Every row gives one point. To make a cloud, some directions were put in groups of two or more. Within a group, all points are equally far from the middle, so they leave a hole (a ring in 2 directions, a hollow ball in 3). The other directions are filled evenly. Then the cloud was stretched, turned, moved and blurred a little. How many holes are there, and how many directions does each take, smallest first?

Cloud:
[[-30.5  -8.5]
 [  2.7 -10.0]
 [ 18.1 -24.3]
 [ -2.9 -15.4]
 [  4.0 -21.7]
 [  9.7  21.1]
 [-14.3 -29.2]
 [ -5.2 -25.3]
 [-18.0  -6.9]
 [ 27.3  -3.3]
 [ -7.0 -36.1]
 [ 25.3 -19.6]
 [ 19.1  16.4]
 [ 36.7 -12.6]]
Holes: 0

Cloud (22 x 3):
[[ 22.1   4.8 -20.8]
 [ 16.8  -1.6  34.0]
 [ -5.9 -23.4 -14.2]
 [-18.6 -26.5   2.4]
 [ 18.0 -21.8  28.6]
 [-24.4  15.6   7.0]
 [  9.3   9.0  34.5]
 [  9.9  25.9 -10.1]
 [ -8.5 -28.4  -1.7]
 [-33.1  -9.0  16.3]
 [  5.5 -21.9 -13.4]
 [  0.1 -29.4   1.6]
 [-29.7  14.3 -14.6]
 [ -4.3  19.3  22.4]
 [-31.3  10.1 -22.1]
 [  3.1  10.4  40.0]
 [  5.2  13.3  29.3]
 [  1.4  14.1  31.7]
 [ 18.0  -2.3  31.3]
 [  7.8 -27.5   8.0]
 [ -5.8 -27.7  -5.3]
 [-24.4  23.7 -19.4]]
Holes: 1 (2)

Cloud, 21 rows:
[[-18.4   9.2  10.7]
 [ 25.5   5.2   3.6]
 [-23.5  -6.7  -0.4]
 [-44.1   0.3   5.4]
 [-14.6  -9.0 -13.8]
 [-18.3 -17.3   5.0]
 [-26.8 -21.8   7.1]
 [ 13.8  35.8  -9.5]
 [-10.9  25.5  27.9]
 [  3.5 -37.0  13.6]
 [ -7.5  10.4 -23.2]
 [ -1.2  13.2 -21.3]
 [-32.6   3.0  -6.9]
 [ 13.8 -24.8  21.3]
 [-10.0 -39.9  22.0]
 [ -9.4 -17.6 -22.7]
 [-15.3  12.5  22.6]
 [ -2.1  16.7  11.6]
 [  2.7 -58.8  -9.4]
 [-19.6   6.2  25.5]
 [ 16.2  11.4  -1.5]]
Holes: 0

Cloud, 21 rows:
[[ -5.5 -27.6  -6.7]
 [ 16.6  -1.7  30.7]
 [  0.7 -20.9 -30.2]
 [ 17.8  -3.2  15.6]
 [-24.8  12.3  10.4]
 [ -2.1  25.0 -12.9]
 [ 11.2 -23.9  10.8]
 [-32.7  -9.6  24.7]
 [-13.8 -34.9  24.2]
 [-13.4 -21.3 -31.4]
 [-32.3   3.6 -20.9]
 [-19.6 -31.5  18.1]
 [ 18.7   3.6 -21.7]
 [-30.1 -22.9  22.3]
 [-32.2  -6.8 -13.9]
 [ 12.7 -16.3  -8.9]
 [ 17.2  -2.8  24.8]
 [ 17.9   2.4   0.7]
 [-16.6 -27.0  -5.0]
 [-27.8 -24.1  15.5]
 [ 14.4 -17.8   2.0]]
Holes: 1 (2)

Cloud (29 x 4):
[[  2.1 -35.3 -24.8 -10.5]
 [ 39.1   4.1   9.7 -25.8]
 [ 26.4  20.6  24.0 -19.5]
 [ 27.9  -3.2  38.3 -13.4]
 [ -5.8 -14.2 -21.4  24.8]
 [ -3.3  10.5 -26.5  -6.2]
 [ 28.4   9.0  26.1  -3.1]
 [ -1.3 -19.5  -4.3  16.8]
 [-20.4   0.1 -14.4  11.3]
 [ 24.2  16.6   5.2  24.9]
 [ 48.0 -11.5   6.1 -12.4]
 [  6.3  11.0 -33.3  -6.7]
 [ 17.8   7.4 -18.4 -22.8]
 [-11.1  -4.6 -16.4  -8.8]
 [ 14.4  17.6   5.9 -29.1]
 [ 29.0  21.3  12.1   6.8]
 [ 32.6  26.6 -20.5   2.7]
 [ -5.3   8.2   7.5  34.8]
 [ 26.8 -11.4   5.8  14.1]
 [ 34.7   8.3  15.1  -2.9]
 [ 11.5  -9.0 -26.2 -24.0]
 [ 32.9   1.9 -28.5 -20.7]
 [ 39.9   8.7   3.9  -9.5]
 [ 38.3   3.2 -21.3 -20.9]
 [ 13.3  -8.2  28.8   5.7]
 [ 17.5  33.8  -8.3  -5.7]
 [-13.5 -16.8  27.2  -0.4]
 [-12.2  -8.8 -18.8  22.6]
 [  0.1  29.4  -3.0 -15.0]]
Holes: 1 (2)

Cloud (31 x 4):
[[-25.8 -11.3 -10.7 -23.1]
 [-15.4 -33.4 -18.5   7.4]
 [  7.9 -29.4   0.4 -24.7]
 [  1.3 -20.3  15.5 -17.9]
 [  1.6  -3.1 -14.3  33.3]
 [ 32.6   9.7   5.8  11.8]
 [  7.6 -32.5 -21.0 -13.6]
 [  9.7  18.1 -14.3 -12.6]
 [  2.2   6.0 -29.3  16.8]
 [-13.5 -31.5   2.5  -6.3]
 [ 22.9  15.5  -9.3  -1.3]
 [ 39.2   2.7  10.7  21.5]
 [ -0.7  -4.2  29.8  -2.5]
 [-16.7  11.1  -4.3  -7.3]
 [ -3.2   0.1 -11.8 -37.7]
 [  3.1   6.1  35.6  16.2]
 [ 26.6   5.3  12.9  28.9]
 [  0.9 -25.9 -10.2  30.7]
 [  3.4 -35.3  -3.7  -2.0]
 [-12.9 -17.7  33.3   4.4]
 [ 38.3  11.2  22.0   9.2]
 [ 16.1 -25.5 -28.6  -2.1]
 [-14.1   1.1 -34.8  26.0]
 [ 11.0   6.7   1.9 -29.6]
 [ 24.4 -30.8   8.1  26.3]
 [  4.3 -33.2 -18.8 -13.7]
 [ 11.1 -31.2 -23.8  -8.5]
 [ 31.3 -29.3   2.5  17.2]
 [ 44.2 -18.3  -2.0  13.3]
 [ -2.4   3.5 -12.2  32.4]
 [ 30.5  11.4  20.3  -9.4]]
Holes: 1 (2)

Cloud:
[[ 12.2  -9.6 -14.4   9.9 -27.5  10.4]
 [ 21.4 -13.6 -18.4  -8.6   6.8  -0.8]
 [-25.2   5.4  11.6  24.1 -21.8 -11.8]
 [  8.3 -26.2  -2.6  23.7   8.1  28.2]
 [-14.5  -4.4 -27.2  37.3  12.0 -24.7]
 [ 15.5 -11.2 -20.2  20.5  -3.0  33.6]
 [ -4.6  -8.5 -14.5 -25.5  18.7  -9.2]
 [ -7.5   7.8  11.8  -9.0 -15.0  29.4]
 [  2.4 -26.9   1.7  -3.4  25.3 -23.8]
 [ 27.7 -27.3   0.8   8.8  22.2  -3.7]
 [  2.9  -8.8  -0.1  63.0  14.3   4.8]
 [ 23.1  21.1   5.1   6.6 -10.5   1.4]
 [ 12.1 -18.0  12.5  -7.1  -5.1  -9.3]
 [-12.0 -33.6   9.0  27.5 -10.0  -2.4]
 [ -8.9   5.7 -26.2  20.1   5.0 -20.6]
 [ -5.0  29.8  -4.9  17.2 -27.5 -16.3]
 [ -5.1  17.0  -1.0   5.7 -12.8 -12.2]
 [  1.2 -41.9 -37.2  17.7   5.1  17.4]
 [ 21.2  13.8 -13.3  36.0 -19.3 -21.9]
 [ 10.7  18.6 -16.1  36.0  -2.9  16.6]
 [  0.0  22.1  45.0  19.9 -13.3 -38.2]
 [-17.6   2.8 -15.1  22.6 -22.2  33.4]
 [  1.5  -7.7 -32.2  45.9 -40.0   3.0]
 [-14.3  10.0 -15.7  -8.7   0.2 -17.0]
 [  7.5  21.7  18.4 -17.9  13.1  -9.7]
 [ 37.0   1.7  13.2 -32.7 -16.8  28.0]
 [ 18.1 -23.1 -19.8 -22.5 -17.5  28.5]
 [ -7.3 -11.0 -38.3   6.2  10.8 -40.7]
 [ 34.6  -8.2 -25.9  12.5 -16.6   6.8]
 [ 18.8  -3.9 -17.9  30.1 -27.7 -12.4]
 [ 29.2   6.4  -4.0 -19.7   7.4   6.3]
 [-12.5 -11.1 -37.5  21.5  -3.2  -9.0]
 [-11.0 -31.1 -12.5  25.9  28.9   1.5]
 [  4.3   1.1 -15.5  42.7 -18.9   4.2]
 [ -9.3 -21.0 -37.1  18.2  -7.0  15.9]
 [ 40.0 -20.3  17.1  20.5  -6.7 -16.0]
 [ 13.8  19.2 -10.7 -11.0 -18.2   7.7]
 [-11.5 -17.7  22.9  16.0 -22.0  24.0]
 [ 15.4  11.4  23.4   7.6 -22.4  37.3]
 [ -0.7  -1.3   7.4  26.4 -16.1  34.2]
 [ 27.1   1.4 -10.9 -21.2 -18.0 -26.2]
 [-18.9  -6.1 -13.8  18.3 -17.7  18.3]
 [ 35.0  -7.8 -36.1  -4.5 -28.9  27.2]
 [-11.0 -22.8  22.4 -16.5  27.3 -17.3]
 [ 39.0  -8.0  20.4  -3.9  -5.4  18.0]
 [ 29.9  -6.7 -13.6   5.6 -11.5  -4.2]
 [-17.8  -8.9  -0.8  39.5 -27.3   4.7]
 [  9.5 -14.1  -8.1  20.3 -15.6  42.0]
 [  5.7 -17.5 -11.3 -16.4  22.5   5.1]
 [ 20.4  27.0 -18.3  -1.8 -29.8   7.8]
 [  0.0 -12.0  36.9  18.1  -0.4 -19.9]
 [ 26.8   3.1 -12.7  36.9   1.8  -3.0]
 [  0.6  -8.8 -16.0   4.8  -5.6  17.8]
 [ 16.6 -11.4 -19.5  25.6   9.6   5.8]]
Holes: 0

Cloud, 51 rows:
[[  9.1   1.9 -20.1 -10.9  26.4  18.1]
 [ 19.1  25.4  11.5  39.0  -2.2   5.9]
 [-13.7  31.2  -3.0   5.6 -12.1 -29.9]
 [  2.4  32.0  23.8  17.9   2.5  15.6]
 [ 22.5  22.5   7.9  36.9  -5.4  14.7]
 [ 40.4  22.0   0.2 -12.6 -12.6  13.1]
 [-11.9  29.7  -0.1  -9.3 -26.0   3.4]
 [ 19.8   7.5 -20.1  -3.2 -24.2  31.9]
 [ 33.4   2.2  19.9 -18.7  -8.3  21.6]
 [ -8.6 -36.1   7.3   2.8 -22.6  -1.9]
 [  6.1  18.9  -2.7  20.1  26.4 -31.1]
 [ -6.5 -29.5 -24.7   0.9  22.0 -13.5]
 [-11.7 -22.0  37.2   0.3 -11.5  -1.6]
 [ 29.7 -12.7  -5.4 -14.9  18.7 -24.9]
 [  8.0   1.3  10.9  17.0  22.7  21.6]
 [-11.8 -10.2  12.6 -39.2   2.4  -1.2]
 [ -4.4  16.9   4.0   8.9 -29.5 -27.7]
 [  4.2  35.5  -6.3   5.7  15.2 -32.4]
 [ 16.3  -0.5  -7.3 -25.1  33.3 -12.3]
 [ 17.4  19.9 -17.1  30.3  13.7 -21.3]
 [ 10.9  -1.5   6.9 -34.1  19.8 -10.3]
 [  7.4  -3.2 -21.8 -18.3 -30.3  11.6]
 [ 10.3  20.5  -5.7  26.0  22.5 -27.3]
 [-19.7 -26.3  16.5 -29.4 -10.7  27.3]
 [-28.8   1.2  -7.7  -9.7  -1.5  23.5]
 [ 42.4  12.0  -3.9  -8.5 -13.4  25.5]
 [-16.8  31.7  20.7   4.5 -19.5  17.6]
 [ 19.2   5.7  -8.1  11.9 -25.6  40.1]
 [ 26.4 -16.0   5.3  -2.2  15.2 -24.0]
 [ -6.6 -20.3   5.6 -34.7 -23.1  20.9]
 [ 13.6  -9.6 -21.3  -3.5  36.6 -21.5]
 [-12.6   5.7   5.9  24.1 -35.6 -11.5]
 [ -1.1  -6.8  33.5 -17.6 -29.1  23.9]
 [  6.3 -35.8   3.5 -13.2 -15.7  41.6]
 [-26.5  16.6  31.1  25.3  -4.6   0.5]
 [-22.3  -5.6  -3.9   5.0  -0.9  35.3]
 [  5.3 -23.1   0.0  -2.0  18.4  35.0]
 [  8.4 -28.8   4.6  -6.4 -27.6  41.4]
 [ 39.5   2.2   9.2 -19.0  -6.7  22.1]
 [ 15.3 -18.4  22.0   9.3  19.2   0.0]
 [ -1.5  37.5  -1.5   3.6  -9.9 -30.3]
 [ 12.3  -9.0 -28.3 -14.0  34.4  -9.9]
 [-22.0  -3.3 -28.6 -10.8   9.6  -3.4]
 [ 18.2  25.8  11.5  39.6  -1.3  -0.3]
 [ -9.3 -12.7  35.1 -22.7  -4.0  19.5]
 [ 20.1 -15.9  25.6   6.4   7.1  -9.4]
 [-18.5  31.0  -5.1  -3.8  -7.0 -21.6]
 [ 25.7  20.4   3.7  28.6 -10.7  27.2]
 [  5.4  -5.0   9.4 -35.6   6.7 -16.9]
 [  5.0  -4.9 -18.9  22.8  26.9 -15.4]
 [-21.2  -2.9   0.3  29.0 -10.1  25.3]]
Holes: 3 (2, 2, 2)

Cloud, 47 rows:
[[-28.0   7.7 -11.3  -9.1 -25.1  17.6]
 [ 37.6 -21.5 -15.9 -26.9 -12.8   1.9]
 [ 42.2 -27.2 -26.2   7.1   2.1 -19.9]
 [ 26.6 -17.4 -17.3 -34.4   0.1 -14.0]
 [ 24.6  12.7 -13.2  -4.8  -6.2  10.8]
 [-16.2   2.8 -41.4   0.8   1.9  13.2]
 [ 21.1  -5.2 -37.1  -9.1   5.4 -22.5]
 [-16.8  11.4  10.9  40.5  -6.7 -27.9]
 [-14.2   1.9  -1.1 -29.7   5.3 -22.5]
 [ 20.0  26.0   4.8   7.6 -13.7 -11.2]
 [-10.1  26.8 -19.1  33.6  -9.5  14.8]
 [ -6.2   7.5  34.4   2.0  -5.3  13.1]
 [ 13.1  -8.7 -16.8  -3.0  -3.8 -46.2]
 [-15.1  -2.9 -31.7  -8.1 -19.8 -19.1]
 [-43.1  25.0   2.1   2.8   2.3 -17.0]
 [ 30.1 -39.6 -12.0 -23.7  -1.9  -5.5]
 [ -9.5  10.0  14.7   9.7 -28.4  33.7]
 [ 20.3  -0.5   6.9  33.3 -34.6   0.6]
 [  2.4  24.2 -22.3  28.2   9.3 -13.8]
 [ -1.1 -17.2   3.7  -0.8   1.9  37.0]
 [-36.0 -17.5 -10.3  -1.6  -0.5 -10.6]
 [ -0.1  -1.2   1.4  30.1 -38.5  17.4]
 [ -0.7 -30.7 -22.9 -32.6  -5.9 -12.1]
 [-32.6  22.8  11.3  49.8  -9.2   8.3]
 [-21.0 -12.0 -14.5  13.6  21.6  24.9]
 [ -3.9  -8.0  19.4 -22.3   4.6  -6.7]
 [-10.8 -12.2  15.1 -13.4  13.6   0.3]
 [-10.0  26.4   3.6  44.5   4.5  19.1]
 [ -9.4  16.6   1.8  23.0   2.2  37.9]
 [-19.6 -11.4   2.2   1.8  19.0 -20.7]
 [-25.2   5.2 -22.7 -23.0  -8.9  -8.7]
 [ 27.8 -12.6   1.1  10.3  -2.9 -38.5]
 [ 20.5  12.1  18.2  20.5   0.3  16.5]
 [ 19.6 -38.4   1.2   3.5 -23.6  -4.0]
 [  9.9 -14.1  14.1 -26.3 -12.5 -21.8]
 [  7.6  28.2   7.0   2.5   2.8 -22.1]
 [-14.9  -6.3   6.6  23.4 -22.7  36.4]
 [  4.6 -17.3 -40.4 -10.3  10.0 -28.2]
 [-28.2 -20.5 -22.4  30.2   5.6   3.1]
 [ 19.4  10.4  12.1   1.9 -13.4  26.4]
 [ 14.9 -16.1 -42.3  18.3 -13.5 -21.0]
 [ -8.8  16.0  27.8   6.1 -27.5  19.4]
 [ 17.6 -30.6 -24.0 -12.1  11.7 -30.0]
 [ -8.4 -15.7  26.0  -1.3  -7.9   5.5]
 [-42.1  25.5  22.5  11.7 -12.1   5.7]
 [-11.9  24.3 -12.1  -5.0 -12.4 -25.5]
 [-28.0  13.6 -25.1  -0.7 -18.8  -6.9]]
Holes: 1 (6)

Cloud:
[[ 18.0 -15.9 -31.4 -24.6  15.8  -0.2 -17.8  -0.3]
 [  4.0   6.0 -36.9  -2.0 -19.6  -6.5 -15.9  38.8]
 [ -5.0 -23.0 -34.9  -7.0  30.7  12.6  -7.1  -4.5]
 [ 16.1 -12.0   5.2 -25.1 -16.3 -28.5  -3.6 -25.7]
 [ 16.4  -9.0  -2.0  37.3   3.5  23.6   3.6  -0.3]
 [ -3.4   6.8 -45.0  28.4  10.0  -7.9 -13.3  27.7]
 [  3.3  20.3   7.9  39.9 -20.4 -19.0 -30.3  24.1]
 [ 13.6   8.9 -19.9 -15.6  40.3  -4.3  15.7 -16.2]
 [-28.2  -8.4   5.5 -14.3  -5.8 -32.5 -37.2   7.1]
 [ 23.6  12.9 -22.4 -14.4  -2.4  20.2  44.1 -19.1]
 [-15.7 -19.6 -18.2  19.6 -28.5 -29.3 -13.4  10.5]
 [ 27.6  -7.2  -4.4  -2.9  39.2   6.8  15.0 -25.2]
 [  0.3  40.8   3.5 -27.2 -19.8  11.4   0.7 -10.0]
 [  8.2 -11.3 -29.7 -13.1  30.2  13.6 -20.6  -1.7]
 [ -5.3  -5.3  17.5  10.0   7.8  -9.6  25.5 -32.3]
 [ 21.6  -9.4 -22.2  10.4  10.5  21.1  27.7  29.3]
 [ -4.3  -8.4  -4.9 -49.5   0.0  13.4  -0.3 -22.6]
 [ -6.6 -32.0  10.1   3.1  14.2  17.9  10.4  -8.4]
 [ 38.7 -13.2  -9.8 -15.0   4.4 -19.6   0.2  15.8]
 [ 12.6  -8.6   4.4  18.5 -21.3  23.3 -18.6 -15.2]
 [ 13.4  37.3  18.3  -2.7 -11.6  -5.1 -20.2 -33.7]
 [-30.9   4.0   6.5   7.9 -12.1 -16.4   1.6  20.2]
 [  1.2   8.4 -34.8  29.7  13.5  -4.7  -0.6 -26.8]
 [  7.9  -7.6 -33.9  17.8   0.9  11.9 -30.3  -5.0]
 [ 10.0  17.1   7.1  26.9 -33.6  14.9  18.4 -20.5]
 [ 20.1  22.5   1.5   5.8  14.9   9.1  -1.0 -47.9]
 [-13.4  -9.5  20.6  -1.3 -28.3   7.0 -26.7   0.2]
 [ 24.2  -1.2   6.3  12.5  24.8 -14.3  26.2   1.5]
 [ 10.2  29.1 -36.8 -19.5   9.1  12.4   2.1  -7.3]
 [ 30.8  21.4  16.3  17.8  18.8   9.0  22.0  -0.8]
 [  3.1 -24.0  29.2  15.7 -11.7  -9.6  -5.7  -6.4]
 [ 26.3  44.0  23.6  14.5 -20.3   1.3  11.8 -21.1]
 [ 11.7 -10.2 -42.4  19.0 -13.0  13.8  -7.1  -1.1]
 [-13.3  -2.7 -35.7 -14.2   8.6  22.0   5.6  13.4]
 [ 15.9 -28.1   6.8  -7.5  23.3  -0.2  -5.2  28.7]
 [ -5.1   6.6  -5.0 -12.7 -26.8  14.9 -28.2 -23.3]
 [  6.1  12.3  20.9  25.7 -10.2 -20.4  19.9 -21.9]
 [ 12.2  -1.8 -26.6 -10.3 -14.9 -22.6  11.7 -35.6]
 [ 18.7  12.2  -8.4   8.2 -43.4   7.7  26.5  -9.1]
 [ 38.3  43.4   7.8   6.0   1.7  12.9  -3.4 -13.5]
 [ 12.9  25.5  11.4  14.4  22.6 -10.1   6.1  16.8]
 [ -5.1  11.8  -5.8  20.9  24.3  -0.5  16.0 -30.7]
 [ 31.6 -20.5 -14.1  11.0  19.2  28.4  10.2 -13.9]
 [ 46.6  19.2  -5.7  16.3  -1.6  27.7  31.8 -20.8]
 [ 21.7 -14.5 -19.4  25.5 -30.5 -18.2 -25.3  17.5]
 [ 39.5   0.0 -14.4  -4.2  31.7   5.2  -7.1 -11.2]
 [  4.8  34.8 -24.2  -7.9 -27.2 -21.3   0.2 -22.7]
 [-10.2  12.0  22.6 -34.2  -5.7  -4.9   6.3 -42.4]
 [ 24.8 -18.4   5.9  33.2  14.7 -13.3   2.7   1.8]
 [ 17.0  11.7   5.8 -11.3 -32.1   6.5  36.2 -35.3]
 [ 53.6  19.1 -11.6   5.1   1.0  24.8  25.0  15.6]
 [  2.8  11.8  -2.3  22.6   7.9  24.4   8.7  26.0]
 [  1.2 -14.3  29.1  15.3 -23.1 -13.2 -13.6  13.7]
 [-22.1  18.7 -13.7  16.2 -32.2 -19.2 -19.5 -27.9]
 [ 18.1   2.9   1.8  39.0 -13.8  17.6   9.6 -22.5]
 [ -3.0   3.1 -37.7  -9.0 -19.0  11.2 -16.2 -12.4]
 [-20.2  -8.3   2.5  11.1 -34.4  -9.3 -29.6 -22.2]
 [ -6.6 -29.3 -17.0  -3.0  37.4   3.2  -8.3 -12.7]
 [-11.4  30.2   2.8   8.1 -30.2  -9.4 -40.1  -3.8]
 [  4.5  -6.2   7.2  -2.3  30.2 -21.7 -17.9 -22.4]
 [  2.2   1.2  10.7   0.3 -44.6   5.2 -12.0  19.5]
 [ 37.2  14.1  20.5  19.2   5.7   4.3   4.7 -33.6]
 [ -9.2 -18.4 -25.9 -24.0   0.1  -4.3  24.5 -18.5]
 [ -7.9  23.9  -9.5 -26.3 -16.7 -32.3  -8.4   3.0]
 [ 16.6  35.8 -12.3 -14.2  22.2  20.6  18.3  -2.4]
 [  4.1 -17.2 -42.8  15.3  -0.1 -16.6   7.6 -10.1]
 [  5.2  16.0 -30.1 -21.3   1.4   5.4  -5.6  36.0]
 [-11.4  19.4  -4.7 -16.4 -13.5 -19.0  19.9  14.3]
 [ -3.8  12.2  25.9 -23.7  -4.9 -29.8 -14.7 -17.7]
 [ 12.9 -14.8   4.1 -18.3 -26.9 -24.6 -25.6  -8.0]
 [ 18.3   7.0 -23.4  41.3  -6.2 -29.0   7.2  18.6]
 [-17.1 -19.7 -12.9  10.8  -5.8 -34.5  -0.5 -26.2]
 [  0.1 -12.3 -39.2  24.6   9.7  -6.9 -17.8 -17.8]
 [ 12.8  36.0  16.2 -10.5 -30.9   8.5  10.6  12.2]]
Holes: 2 (4, 4)

Cloud, 78 rows:
[[-16.5  -3.7   6.0 -30.6 -11.6   3.8 -13.7  13.5]
 [ -9.5  10.8   6.6   5.5   8.6  -8.9  -3.5  49.0]
 [ 44.9  43.0 -24.4 -16.9   6.4 -21.1 -31.3 -11.3]
 [-24.4  -1.7   1.5   5.6  19.9  23.1   5.4   9.3]
 [  1.9   0.0 -24.6  11.3  16.3  -2.8  12.9 -28.9]
 [ 22.0  13.0 -16.3 -23.5  29.5   9.0  11.3   1.0]
 [ -1.8 -13.3 -19.1  10.1  -5.5  18.3  24.8  34.8]
 [-14.0   5.6 -25.5  -9.9   2.7  18.5 -15.0  34.6]
 [ 18.6   4.1   4.9  19.2 -22.4 -27.3 -27.7 -11.3]
 [ 21.7 -42.3  -9.2  -0.2   6.4   7.7  -4.9  20.0]
 [ 31.7   8.7   1.0  -2.6  21.5  30.1 -25.8  -6.2]
 [ 33.4  10.2   1.2 -13.0  33.2 -18.3   0.9   9.4]
 [  2.6  21.2  10.4  23.8   6.6   3.6  10.3  -0.2]
 [ -9.7 -30.7  -5.1 -20.5  23.6  29.8   0.3   8.6]
 [-28.3  16.6 -12.7   4.4  -8.7  -0.1  23.5   6.7]
 [ -4.4   3.2 -11.7 -23.6   6.2 -18.4 -35.7  18.4]
 [ -2.8  -0.6 -21.9  36.3  -7.2  17.0  -1.9  20.8]
 [-31.1 -19.2   4.4  16.1 -43.9 -12.0   4.5  27.3]
 [ 18.9   0.3  13.3  18.7  -7.8  18.8   5.6  -4.7]
 [ -9.4   2.5  -8.7   7.8   9.2  -1.9  38.3  19.2]
 [  6.5 -27.8 -11.2  14.4  15.5  -0.4  29.5  19.2]
 [-11.7 -11.0 -33.8  -1.9   5.1  13.9  -5.2  15.7]
 [ 36.1  35.6 -11.4  -5.9  -5.9 -11.5   2.3 -24.9]
 [ 35.0  18.9  10.9  -8.2  20.5  13.2   4.1  -9.7]
 [ 34.7   5.8  -8.5   2.7   4.5  -4.1 -52.3 -13.0]
 [ 40.4 -11.2  12.0  -0.6   6.3   8.0  18.7 -18.0]
 [ 19.6  18.2 -16.1   5.0 -38.1  14.1 -40.5   5.6]
 [-25.6 -28.1  -3.9  17.5 -22.6  12.6 -11.6  25.8]
 [  8.6  26.9 -28.4  23.8 -22.4 -23.7   7.9 -19.3]
 [ 37.0 -31.2   4.0  -8.1  10.7 -18.6 -14.2   2.8]
 [-23.3  -1.2  -7.4 -19.5   8.9  22.3   5.0  17.1]
 [ 21.0  60.7 -22.4  28.2   7.2 -23.3  -1.6   2.3]
 [  4.4 -19.0 -22.0  22.2  -5.6   3.1  19.7  39.0]
 [  1.4   7.7 -21.4  12.4  24.4 -23.0  -5.0  19.5]
 [ -6.9 -29.7   2.0  15.7  31.5   8.4  -1.7  15.1]
 [-13.3  21.2  -7.0  13.2 -38.4   1.1 -33.2   8.4]
 [ -9.2  17.2   5.7   0.0  41.6 -28.6   3.2   1.5]
 [ -9.2  13.7   6.5   6.5   7.0 -22.9  19.7  32.2]
 [ 16.3  17.6  10.2 -33.8  22.9   8.6   7.6  -6.4]
 [ 29.0  50.0 -28.5  -0.4  23.6 -14.2 -45.7 -16.5]
 [  8.6  -5.6 -12.6 -17.0  15.3  26.4  -1.7  21.7]
 [-13.4   6.9   3.2  -1.1  -8.2  16.1 -33.9  -8.0]
 [-28.7 -14.3  15.7   3.5   1.4   9.3   5.3  29.1]
 [  9.5   7.9   2.7  31.6 -10.1 -20.2  21.1 -12.3]
 [ 19.7  21.5  25.7 -14.0   2.2  13.8 -25.9  17.7]
 [ 37.7  27.3   8.8  -8.8  29.8   5.1  -6.9  14.5]
 [  8.5  41.3  22.8   1.0   9.1  -8.6 -12.4 -10.3]
 [ 56.1  -6.1 -14.5  13.0  -4.1  -8.8  -3.1  -4.7]
 [ 27.9 -36.1  -2.2  -7.5  10.5  22.8  20.2  -0.2]
 [ -3.2 -30.7  -7.6  18.3  -0.1  11.8  34.7  27.2]
 [ 18.8  34.5  19.3  -6.2  -9.7  -3.2 -46.9  11.6]
 [ 29.1  27.7 -16.9  22.1  20.8 -19.6 -12.7 -12.8]
 [ 21.3  -8.1 -22.6 -19.5   0.5 -25.1 -14.7  -2.3]
 [ 19.4  26.9   1.0 -10.9 -39.0  -8.9 -15.0 -13.2]
 [ 34.3  47.1 -35.8  -6.3 -30.5  -7.0 -34.9   3.7]
 [ 20.3  18.6   6.1 -11.3 -21.8   1.6  15.8   0.0]
 [ 39.1  -9.9  18.0  -6.9   3.3 -11.1  15.5 -19.9]
 [  8.1 -32.4 -11.5 -17.6  13.0  16.7  25.1  -9.1]
 [  7.4  -0.9 -20.7 -34.6  26.2  20.4 -16.3   3.2]
 [-35.1   4.2  -5.7  -0.8  -6.1  19.4 -13.4  26.9]
 [  5.8   4.6  19.7 -27.9  -9.3 -14.7 -20.1  13.3]
 [ 46.9   8.9  -6.9  12.2 -30.6 -32.3  -4.9   0.3]
 [-19.6 -23.0  -2.6   3.8 -24.2   6.5 -11.5  40.2]
 [ 18.3  43.8  19.1  -3.8   0.9  -3.0  -6.2  -9.2]
 [ 39.6  53.3 -30.3  -5.3  13.0   9.5 -23.6  -2.4]
 [-19.6 -23.4  -5.6 -25.5  -5.5   5.0   3.4  -5.6]
 [-15.7  -7.0  11.6  -6.0  44.9  14.9   6.3  20.3]
 [-10.3 -22.0  19.0 -17.9 -18.2   6.2   5.3  17.3]
 [-22.0  -9.7 -11.2 -28.0  23.1  17.2  -2.8  -3.7]
 [-12.6 -18.7 -30.5   2.4   2.2   5.2  17.8 -11.3]
 [ -1.7 -14.5  16.5 -28.7   4.3 -24.1 -15.6   2.3]
 [-24.7 -49.4   2.6 -13.1 -16.7  -0.7  -7.0  -5.3]
 [ 51.9  30.4 -19.8  -0.7  14.8  -9.0 -11.2  -4.7]
 [ 22.8 -22.2  24.6 -13.6 -15.0  10.2 -27.1   6.4]
 [ 31.2  16.0  16.3 -19.6  14.1 -25.5 -24.5   8.6]
 [-18.7  22.2 -28.4  19.4 -25.3  16.6   2.5   5.9]
 [  0.9  46.7  -2.8  10.5   2.9 -12.4   6.9 -14.3]
 [ 38.8  20.2  -6.8   9.2 -23.6  -7.7 -36.1  22.1]]
Holes: 2 (2, 4)
